Each point is reached from the start by the listed moves, each made once or not at all, plus a little noise. Say if it took an odd or an even number of moves. Then give how often each move was made.
(in the rows, 128 means zero)

Moves:
(1): [142  63]
(2): [199 143]
Start: [121 135]
Points:
[136  73] => odd (1, 0)
[205  88] => even (1, 1)
[119 136] => even (0, 0)

Moves:
(1): [159 129 120 124 125 110 118 146 109]
(2): [134 179 116 139 136 134 138 137 126]
(3): [122 138 160 126 145 124 127 125 120]
(4): [141 126 117 157 135 149 145 146 114]
(5): [160 120  99 121 144 140 118 120 163]
(6): [148 116 143  79 105 146 151 117 118]
(7): [139 131 113 122 152 120 178 114 131]
(8): [111 114 138 135 116 137 150 155 164]
(9): [145 124 144 147 105 129 146 125 121]
Start: [135 108 113 146 110 124 120 108 157]
Points:
[203 123 100 123 100 160 233 111 212] => even (0, 1, 0, 0, 1, 1, 1, 1, 1)
[171  90 154 146  99 159 249 123 155] => even (0, 0, 1, 1, 0, 1, 1, 1, 1)
[166 105 115 169 146 126 204 157 154] => odd (1, 0, 1, 1, 0, 0, 1, 1, 0)
[181 158  90 177 157 159 138 123 163] => even (0, 1, 1, 1, 1, 0, 0, 0, 0)
[221 104 104  75 143 122 168  94 158] => odd (1, 0, 1, 0, 1, 1, 1, 0, 0)

Moves:
(1): [153 145 126 126 123 137 132 124 140  97 140 161 124 134 117 133 109 100
 113 128 138 148]
(2): [117 150 113 127 146 136 140 129 149 146 129 115 121 131 118 134 128 121
 137 133 106 125]
(3): [141 135 149 139 124 129 161 112 117 130 100 135 136 127 139 134 107 135
 123 127 127 126]
(4): [133 129 121 150 119 124 128 130 122 129 128 151 121 132 135 135 115 138
 130 138 124 126]
(5): [123 126 125 130 182 124 141 138 144 125 108 145 122 121 117 137 136 133
 115 126 129 132]
(6): [126 133 133 140 110 160 129 136 131 128 139 129 142 122 119 131 148 126
 136 104 118 139]
(7): [136 133 114 123 133 139 146 139 125 114 123 127 120 117 135 129 114 128
 127 126 135 121]
(8): [123 120 133 125 121 123 125 161 127 132 115 137 114 126 128 124 128 122
 148 128 123 162]
(9): [110 114 155 126 112 134 137 126 135 117 129 151 107 113 104 128 125 113
 107 146 154 129]
(10): [139 115 148 108 129 129 125 135 127 157 129 151 128 113 116 115 139 137
 135 120 116 119]
(11): [128 145 154 124 131 132 124 136 122 141 167 130 126 127 133 119 122 132
 113 131 121 134]
(12): [105 173 145 105 103 145 127 112 110 135 108 148 140 137 137 124 158 143
  97 134 126 109]
(13): [127 129 136 132 130 142 123 140 147 131 117 126 172 113 133 129 111 137
 141 146 150 119]
(14): [135 112 134 117 137 146 142 114 133 106 144 129 114 159 134 111 121 134
 134 113 120 118]
(15): [120 127 117 127 120 135 128 134 149 156 114 111  96 135 169 163 136 136
 144 111 158 120]
(16): [134 127 138 120 130 133 133 127 121 120 116 128 115 156 129 167 127 129
 115 136 124 119]
(17): [128 132 118 130 129 113 142 138 128 138 122 124 137 138 132 123 154 144
 147 118 134 118]
(18): [140 133 133 122 131 128 129 124 139 112 121 120 120 122 123 128 136 147
 139 131 136 139]
(19): [111 135 134 103 131 130 134 107 107 127 133 134 123 124 127 131 133 123
 140 124 125 131]
(20): [141 122 141 139 139 143 120 131 132 136 132 121 137 120 129 119 134 115
 137 149 127 133]
Start: [127 110 156 117 106 136 132 109 111 111 136 149 129 104 134 126 151 146
 123 127 109 125]
Points:
[136 141 195 125 135 189 182 134 117  85 178 240 107  71 103 131 160 118
 108 137 136 155] => even (1, 0, 0, 1, 1, 1, 1, 0, 1, 0, 1, 0, 0, 0, 0, 0, 1, 0, 1, 1)
[102 140 201  87 131 194 175 164 145 170  58 224  45  98 141 193 185 152
 106 168 123 113] => odd (0, 1, 0, 1, 1, 0, 1, 1, 1, 1, 0, 1, 0, 0, 1, 1, 0, 0, 0, 1)
[126 192 196  58 129 184 180 132 117 148 105 248 116 115 179 196 173 192
 105 128 154  85] => even (1, 0, 0, 1, 1, 0, 1, 0, 0, 1, 1, 1, 1, 0, 1, 1, 1, 0, 1, 0)
[125  96 249 104  83 193 170  87  92 139 129 200 132  54 100 116 169 128
 132 131 110 134] => even (0, 0, 1, 0, 0, 1, 0, 0, 1, 1, 0, 0, 0, 0, 0, 0, 0, 0, 1, 1)

Moves:
(1): [121 133 135 133 114 135 121 137 139 151 132 119 146 129 144 128 132 141
 130 134 132 125 122 125 128 101]
(2): [140 132 129 125 111 111 113 147 133 135 120 133 105 107 119 139 131 151
 120 127 112 158 120 128 123 132]
(3): [112 121 128 129 130 132 140 136 123 117 134 150 119 130 137 127 125 157
 122 131 111 125 139 118 150 129]
(4): [112 129 114 108 107 127 145 123 122 128 116 141 110 116 113 123 129 130
 140 129 135 117 120 125 138 136]
(5): [135 116 100 127 119 150 122 111 124 125 129 129 131 136 128 142 131 139
 140 105 130 144 130 102 115 115]
(6): [122 134 118 145 119 134 136 119 125 116 128 124 123 133 142 140 132 117
 132 143 128 139 138 131 146 140]
(7): [130 130 111 113 139 118 129 113 116 143 112 116 123 130 111 111 116 136
 111 120 109 142 126 128 133 128]
(8): [116 122 114 142 126 125 121 145 106 114 116  98 149 119 118 121 135 144
 132 106 133 126 136 150 144 147]
(9): [114 134 129 129 118 145  97 126 132 120 150 112 113 134 136 126 136 132
 110 124 147 115 118 126 122 119]
(10): [120 124 120 119 130 110 128 126 141 109 140 143 130 150 140 120 125 131
 112 127 140 114 131 133 125  99]
(11): [117 146 127 120 111 115 137 148 126 139 139 126 119 137 136 142 133 120
 128 143 106 134 150 122 128 116]
(12): [120 114 126 143 141 111 108 138 131 132 116 144 147 115 147 115 120 128
 138 138 139 108 128 116 134 105]
(13): [127 112 132 110 143 121 111 117 134 136 132 120 116 113 126 107 118 134
 142 164 117 110 154 123 127 117]
(14): [113 108 127 127 123 102 147 124 138 148 126 111 112 135 131 132 135 115
  99 131 109 116 126 104 126 116]
(15): [125 120 117 146 113 121 134 133 116 120 128 141 138 128 106 138 150 134
 124 133 116 129 134 128 125 145]
(16): [147 127 129 130 135 146 134 153 106 120 133 123 127 123 132 123 146 129
 128 123 110 122 134 144 128 107]
(17): [117 116 122 136 139 119 129 103 128 123 105 134 126 115 130 145 111 138
 115 135 121 108 133 115 118 129]
(18): [123 125 116 112 138 137 134 124 126 115 141 117 135  96 123 118 117 107
 120 126 142 137 126 143 124 126]
(19): [138 137 123 127 124 166 121 146 142 132 146 122 145 133 118 133  89 135
 115 118 115 134 121 115 123 116]
(20): [131 127 115 139 136 140 154 138 138 126 134 127 128 113 118 114 142 135
 132 131 158 132 123 132 132 153]
(21): [103 117 129 117 140 133 123 126 138 133 119 136 127 135 129 139 136 130
 131 135 133 124 139 141 129 129]
(22): [131 127 132 109 137 140 133 123 122 115 101 122 136 123 136 121 125 136
 117 146 151 131 128 118 123 126]
(23): [127 142 127 128 134 126 123 124 128 118 136 125 137 142 121 128 121 132
 136 142 144 132 112 127 130 125]
(24): [131 155 127 125 136 136 122 128 137 133 141 138 138 121 118 133 146 115
 117 124 149 112 144 124 149 123]
Start: [126 143 133 129 113 149 132 142 122 142 121 115 117 132 124 131 108 139
 135 128 136 120 121 101 126 133]
Points:
[ 65 142  45 143 113 145 130 167  93 127 122  88 142 138 103 117 162 193
  76 135 174  97 152  27 174 113] => odd (0, 0, 1, 0, 1, 0, 1, 1, 1, 0, 1, 1, 0, 1, 1, 0, 0, 0, 0, 1, 0, 1, 1, 1)
[ 87 117  78  96 124 176  90 139 164 112 133 133 117  93 153 145  61 184
  23 122 166  89 132   7 122  35] => even (0, 1, 1, 0, 1, 0, 0, 0, 1, 1, 0, 1, 0, 1, 0, 0, 1, 1, 1, 0, 0, 1, 0, 1)
[ 74 144  61  97 104 190 160 171  57 108  99  73 147  78 100 114  68 206
 107 191  83 109 176  92 171 101] => odd (1, 0, 1, 1, 0, 1, 1, 1, 0, 0, 1, 0, 1, 0, 1, 1, 1, 1, 1, 0, 0, 1, 1, 0)
[ 81 123  91 119 112 107  82 186 134 165 104 114 136 105 148 110  31 245
  97 158  61  94 171  64 151  43] => odd (1, 1, 1, 0, 0, 0, 1, 1, 0, 1, 1, 1, 1, 0, 0, 0, 1, 0, 1, 0, 0, 0, 0, 0)
[ 69 116  52 101  95 181 170 203  79 133 162  56  90  73  69  81 115 181
  76 139  78  92 165  93 157 126] => odd (0, 0, 1, 1, 0, 0, 1, 1, 1, 0, 1, 0, 1, 1, 1, 1, 0, 1, 1, 1, 0, 0, 0, 0)
